Every row gives one point. Two turns around zero, p and q, are shown by what they do to some points. Write where each new point lands after one turn and then the other. Backwards means that the second turn is done in reverse. Each puzzle has new turns, and all numbers are rounded.
In the rows, 128 means zero.

Turn p:
[123 160  84] -> [163 156  96]
[115  86 156] -> [ 92  91 136]
[149  89 148] -> [121  89 156]
[182 148 114] -> [176 140 160]
[ 93 165 122] -> [116 168  98]
[107 120 145] -> [101 124 123]
Turn q:
[103  89 107] -> [ 81 109 130]
[111 118 118] -> [106 128 132]
[168 143 114] -> [153 129  91]
[132  91  93] -> [ 93 103 101]
[126 134 168] -> [153 124 160]
[127 193 167] -> [180 176 155]
Where do these land?
p, then q: [131 118  94] -> [127 111  97]
q, then p: [152 122 123] -> [147 112 123]
p, then q backwards: [142 149  97] -> [151 159 138]
p, then q: [ 87 123 197] -> [ 87 161 189]

Turn p:
[116 162 121 120  65 125] -> [123 109  89  76 106 144]
[182 137  76 128 135 170] -> [164 140  69 154 171 120]
[ 73 113 158  90 138 177] -> [128 150 177  96 160 184]
[120 136 115 101 109  99] -> [115  95 124 100 133 114]
[154 115  74 132 151 156] -> [133 136  93 166 177 124]
[111  89 181 139 119  80] -> [113  96 183 141  76 133]
[157 135 168 142 168  77] -> [140 132 167 149  93  68]
[109 121 124 151 147 121] -> [101 143 137 145 124 126]
[129 143 136 148 121 147] -> [135 151 115 126 113 139]
Turn q:
[145 108 160 120 124  75] -> [132 144 166 113  88  96]
[159 113 139 157 126  90] -> [138 130 147 151  81 108]
[151 141 128 111 115 157] -> [138 150  93 124 140 122]
[118 143 139 149 111 157] -> [118 136 103 130 122 162]
[ 69 180  69 137 131  61] -> [ 31  82 160 155 151 105]
[123 123 155 130 106 152] -> [133 142 110 106 114 152]
[153 109 157 102 180 164] -> [190 162 145 123 161 139]
[106 108  77 118 132 168] -> [142  79 101 122 169 139]
Where do these land?
p, then q: [102  99 170 129 141 102] -> [126 153 133  94  93 161]
p, then q: [154 163  94  96 105  72] -> [135  82 164 104 124  68]
p, then q: [148 112 105 136  98 170] -> [156 107  95 161 150 133]
p, then q: [109 119 160 134 176 111] -> [103 167 152 120 100 152]
p, then q: [125 115  92 130 129 162] -> [138 114 128 159 160 147]
q, then p: [109 139 120 123 106 181] -> [122 141 111 136 185 135]
p, then q backwards: [150 170  91 149  98  85] -> [153 127  93 116  59 121]
p, then q backwards: [126 109 193 128 171 141] -> [140 116 174 140 184  98]
